Each row is a point. Any point is a mix of the corners, with weights that add up to 1. It lies inside the corners' shape when no weight is negative. Say inside or outside, and name the corners with a negative weight.
In the rows, zero is written as 128.

Corners:
(1): [184 207 103]
(2): [181 171 143]
(3): [130 186 141]
(4): [125  33  97]
Points:
[134 156 131] -> inside
[124 103 105] -> outside (2)
[135  86 110] -> inside
[166 144 127] -> inside
[164 172 139] -> inside
[145 123 131] -> outside (1)
[136 154 122] -> outside (2)
[137 150 139] -> outside (1)

Corners:
(1): [143  87 130 122 148 113]
(2): [165 151 111 163 129 151]
(3): [121 139  71 153 155 146]
(4): [103 133 140 164 126 131]
(5): [123 152 138 113 109 104]
(6): [147 139 157 150 165 110]
(7): [ 99 117 148   7 142 139]
Points:
[139 129 116 153 145 127] -> outside (7)
[125 108 157  96 146 109] -> outside (2, 3)
[111 129 140 112 118 132] -> outside (3, 6)
[128 131 139  99 143 128] -> inside
[137 148 130 117 146 128] -> outside (1, 4)
[139 128 131 123 144 118] -> outside (4)

Corners:
(1): [160 127 134 105 142 149  75 164 108 156 153]
(2): [100 146 144 142 142 137 161 110 142 150  92]
(3): [137 126 145 141 106 105 145 131 163 140 129]
(4): [130 147 101 153 154 143 151  90 120 179 106]
(5): [135 152  79  98 150 137  80 169 108  66 143]
(6): [115 114 132 135  95 132  93 116 133 140 105]
(7): [ 93 132 145 127 115   7 136  89 109  42  95]
(8): [126 105 133 117 155 114 136 121 144 136 170]
(9): [133 136 152 204 136 139 149 107 127 157  98]
(10): [137 163 149  99 113 130 136 105 118 113 126]
(11): [137 161  82 126 125 137 152 145 112 164 193]
(12): [131  24 150 171 141 116 142 104 135 168  89]
Points:
[125 154 135 132 120 113 122 112 121 118 104] -> outside (8, 11, 12)
[129 131 126 132 132 112 139 120 122 130 132] -> outside (6)
[127 116 127 140 131 114 126 113 119 131 119] -> outside (2, 3)
[126 116 126 141 132 121 124 124 130 142 124] -> outside (10)
[131 131 123 128 134 128 132 125 120 142 139] -> outside (3)
[130 135 121 143 142 129 144 114 124 148 124] -> outside (6)
[135 143 123 135 131 115 131 136 133 133 140] -> outside (6, 10, 12)
[134 134 110 131 139 143 126 129 124 148 138] -> outside (7)

Corners:
(1): [ 87  43 136 103 177 124 163 191  84  88 209 142 168 129]
(2): [120  93 153 107 145 115 143 118 107 122 161 147 151 150]
(3): [143 145 107 105  96 127  62  65 148 176  66  73 106 105]
(4): [136 127 108 184  94 169 132 200 128 134 163 166 156 149]
(5): [152 111 151 156  85  95 133 153  17 173 120 168 163 124]
(6): [113 135  89 113 148 102 145 118 139 177 141 160 147 141]
(7): [199 113 190 133  97 177 101 213  70 147 161  69 161 122]
(8): [115 144 123 135 115 106 144 121  86 132 146  60 139 114]
(9): [129 102 104 145  93 123 152 117 159 155 139 144  98 176]
(10): [ 82 125 137  96  92 112 138 105  80 142 198 104 158 147]
(11): [ 83 125 105 110 148 168 123  69 148 186  68  55 120 106]
(12): [142 154 156  47 123 132 113 133  88 133 121 127 106  87]
(13): [142 141 135 103  79 117 103 172 122 148  86 101 138  90]
(14): [123 131 138 180 122 109 113 152 133 166 116 133 120 144]
(15): [ 72 153 103  95 160 139 153  95   7 129 151 121 125 166]
Points:
[135 133 133 127 107 135 121 134 106 156 132 111 133 134] -> outside (1)
[108 133 116 111 120 124 128 124 120 144 130 112 130 125] -> outside (5, 7)
[116 125 123 117 126 134 137 130  82 143 144 118 131 145] -> inside
[143 145 143 122 100 120 117 147  85 144 136 100 142 117] -> outside (1, 9, 11)

Corners:
(1): [ 83 135 102 171  87 166 122  95 100 161 127 148 139  83  72  87  69 143
  61 113]
(2): [147 104 146 133 129  84 104  65  94 131 109 132 139 177 144 114 149 123
 164 148]
(3): [138 126 132  94 139  93 101 128  41 136 153 160 134 183 102 170 123 113
 191 128]
(4): [104 172  91 142 125 133 182  89 137 170  99 101 150  91  74  37 124 160
 111  90]
(5): [128 109 109 146 162 184 156  72 162 166 130 149 168 116  99  58 114 124
 114  75]
(6): [140 118 138 105 139 120 159 121 107 206 119 175 136  62  76  79 119 156
  56  86]
(7): [ 99 112  83 124 151 110  97 122 217  40 142 168  59 135 157 157  95 106
 142 155]
(8): [197 102 125 156 177 117 119 132 131  47 161 117  79 124 182 179 175  43
 142 143]
(9): [160 104 124 145 127 138 131 148 169  46  84 106  99 177 178 217  93  89
  98 214]
(10): [ 99 144  87 144 180  92 106 143 194  62  61 129 103 133 173 175 168  86
 124 184]
(11): [ 91 136 109 125 140 109 186 111 149 189 163 116 176  55 107  90  90 170
  78  94]
(12): [ 95 148 169 184 122 131  88 159 213  52 100 115  71 107 139 139 112  95
 154 163]
(13): [148 143 104  95 132 165 130  60 148 198 165 147 165 108  49  85 101  83
  95 119]
(14): [119 167 143 186 120  74 135 127 186 102 157 132  73 166 167 161 172 126
 134 168]
(15): [124 143 142  81 136 111  83 136 121 167 135 132  94 162 144 106 105 102
 145  98]
(16): [140 101 115 169  90 103  89 147 217  72 122 156 119 126 180 185 118 138
 160 151]
(17): [176  99 146 132 158  79 133 142  93 130 146 130 102 198 143  61 120 137
 178 194]
(18): [146 204  87 106 167 132 188  97  97 155 111 174 179  75 103 106  69 133
 104  93]
(19): [119 136  89 125 153 129  51 146 160  47 138 134  66 165 150 150 118 153
  97 142]
(20): [166 102 108 108 176 122  90 107  89 176 138 137  64 155 115 150  92 121
 134 170]
(21): [103 111 119  51 139 163  95 110  69 172 114 125 114 113 154 120 157 127
 186 176]
Points:
[130 143 112 142 148 115 119 116 146 110 126 123  97 134 135 125 108 106
 116 149] -> outside (3, 5, 6, 16, 21)
[137 127 117 128 150 116 114 128 134 104 125 141 105 139 148 141 118 116
 130 145] -> outside (4, 13)
[134 120 121 135 142 121 112 119 139 115 130 132 106 137 134 131 127 116
 131 141] -> outside (18)
[130 115 127 117 144 127 123 111 116 147 120 134 118 125 115 114 116 111
 123 138] -> outside (14, 16, 18, 19)
[124 135 111 145 136 127 132 122 170 108 117 129 114 121 138 135 112 110
 124 152] -> outside (2, 3, 6, 19)

Corners:
(1): [181 121 125 136 146  32 187  83 133  72 148 154 152 180 142 140 154 102
 168 124]
(2): [124 135 119 117 127 119 107  34 129 100 117 128 170 140 116 110 178 146
  61 137]
(3): [119 128 124 148 145  67 109 170 146  65 162  93 173 114 137 105 102 110
 150  67]
(4): [ 97 157 170 139 106  97  72 136 116  88 177 137 131 160 137 151 155 116
  97  87]
(5): [156 105 131  95 135  98  82 118  58 170  95 133 100 100 157  98 127 179
  81 101]
(6): [179 226 166 138 148 155 100  55 165 141  73 118 169 135 111 191 177 203
 154 140]
(7): [ 58  77 148  65 133 100  77 139  65 154 101 161  97 176 163 126 132 127
  93  80]
(8): [118 170 133  76 129 141  87 164  86  85  97  83 125 121 155 146 169 161
 194  98]
(9): [152 171 116 113 111 131 198  76 120 155 126 148 160  84  83 100  86  96
 139 165]
(10): [197 108 133 167 139 130 134 135 168 155 142 147 109 128 110 125 185 165
 188 122]
(11): [148 226 131 154 166 151 184 121 187  61  97 165 160  65  70 160 102 102
 193 193]
(12): [115 128 190  73 113 147 100 154  72 169 138 161 169 127 116 153 165 196
  94 146]
(13): [113 110 153  58 152  97 186 176  83 120 141 174 113 167 180  83 137 150
 104 164]
(14): [156 153 138 167 140  75 155 115 114 132  87 132 131  98 166 122 161 125
 156 131]
(15): [ 65 102 171  85 105  83 164 158 157 105 181 174  95  66 131 113  86  79
 176  89]
(16): [175 214  92 187 102 144 117 136 196  81  64 153 110 147 166 206 182 138
 101 121]
(17): [155 149 126 192  75  84 129  68 164  21 152  90  96 177 151 173  80  64
 167 104]
(18): [ 79  85 155 104 143 157 160 152  61 153 204 155  74  83 153 185 156 135
 183 112]
(19): [207 163 137 155 133 146 151  71 169 183 118 213 171 122 172 130 151 114
 125 180]
(20): [171 176 146 185  91  56  89 101 170 172 174 144 158 101 173 173 149  97
 130 157]
(21): [ 41 128 133 132  66  40 110  55  96  98 164 172 133 144 148 123  48  75
 142  76]
Points:
[138 151 137 136 121 102 126 109 132 113 129 142 136 125 137 146 137 124
 143 119] -> outside (13)
[147 141 133 126 123 109 127 101 120 134 115 141 118 125 156 139 150 134
 143 123] -> outside (3, 4, 11, 12)
[146 134 140 137 127 108 123 121 132 123 137 144 125 132 134 136 150 136
 145 116] -> inside
[139 145 143 123 128 111 127 121 119 132 124 150 128 124 144 140 135 135
 140 125] -> outside (2)
[142 148 140 135 125 107 127 110 126 121 120 139 126 121 145 142 139 133
 139 121] -> inside
[140 148 132 136 125 105 131 110 135 106 126 139 128 130 142 140 135 122
 146 120] -> outside (12)
[152 152 133 135 131 122 145  90 124 127 113 159 134 135 130 138 146 138
 119 143] -> outside (3, 8, 15, 20)
[130 138 131 133 125 107 106 116 119 102 136 140 134 146 146 144 147 128
 116 120] -> outside (6, 9, 14, 15)

Corners:
(1): [123 102  88 129 116 162 111 140 115 119 235 121  86  94  93 144 136 134
 109 125]
(2): [159 122 115  87 105 137 137 113 136 150 113  99 167 112 106 116  77 113
 172  83]
(3): [157  99 177 157 166 152 109 124 136 127 112 100 121 143 115 111 130 119
 146 125]
(4): [160 115 135 150 189 122 150 140 133 153 215 123  81  96 157 129 110 106
 121 163]
(5): [152 188 171 136 142 169 203  69 150  99 113 139 103 115  87 159 179 123
 139 123]
(6): [168  98 100 145 117 110 133 140 148 114 137 152  81 177 109 145 111 149
 121 101]
(7): [164 228  93 136 116 150 142 141 138 117 100  99 123 148 202  60 106 126
 119 145]
(8): [160  95 172 153 131 151 107 119 106 168 111 108 112 142 158 139 102 117
 112 108]
(9): [146 113 104 158 125  87 128 157 138 193 156 160 110 121 133 151 148 118
 129  95]
(10): [147 116 112 146 126 149 182 132 100 104 108 146 134 118 143 148 148 161
 143 114]
(11): [145 108 142 116 116 169 147 104 119 123  99 164 192 136  95 146 120 158
 136 154]
(12): [108 127 107  93 103 159 183 156 131 109 173 133  90 103 114 159 132 136
 139 112]
(13): [ 73 126 135 149 120 165 170  99 111 154 122 160  97 116  97 168 123 177
 132  82]
(14): [116 160  83 155 109  99 103 142 126 169 128 102  97 127 146 141 122 135
 136 130]
(15): [130 157  88 119 157 149 113 156 108 110 152 109 100 138 124 133 131 116
 117 110]
(16): [152 115 121 110 102 152 111 111 111 106  99 119 141 144 190  86 107 123
 112 100]
(17): [130 146  72 134 130 116 191 133 161 105 121 128 120 249  87 131 134 151
 113  91]
(18): [146 131  79  84 136 158 160 133 129 121 107 105 124 122 109  97 142 114
 124 111]
(19): [121 151  72 129 104 131 109 144 149 109 118  93 125 149 138 136 106 131
  99 101]
(20): [116 113 133  95 128 145 116 126 112 120 136 117 124 129 126 154 105 172
 117  85]
(21): [186 113 211 131  97 141 114 112 100 118  92 118 228 108 151  28  68 103
 116 172]
Points:
[139 126 109 137 130 130 149 132 128 125 133 135 115 150 133 135 126 131
 114 121] -> outside (1, 2, 3, 7, 20)
[131 143 102 109 107 150 150 121 121 111 120 129 132 138 118 124 118 146
 129 110] -> outside (3, 4, 8, 9, 19)
[142 136 106 122 123 139 139 131 130 134 136 121 120 129 125 120 119 121
 123 118] -> outside (3, 10, 20)
[137 128 117 139 142 150 137 126 121 134 130 128 111 138 135 138 139 135
 117 109] -> outside (2, 6, 12, 14, 21)
[135  98 137 123 126 146 124 127 114 137 117 127 135 119 133 135 106 138
 126 103] -> outside (1, 5, 7, 14, 17)
[145 146 131 126 124 147 144 120 128 120 122 122 127 130 132 122 122 134
 125 120] -> inside
[138 122 130 131 121 140 134 123 124 126 126 121 121 131 119 129 126 130
 128 107] -> outside (4, 7, 11)
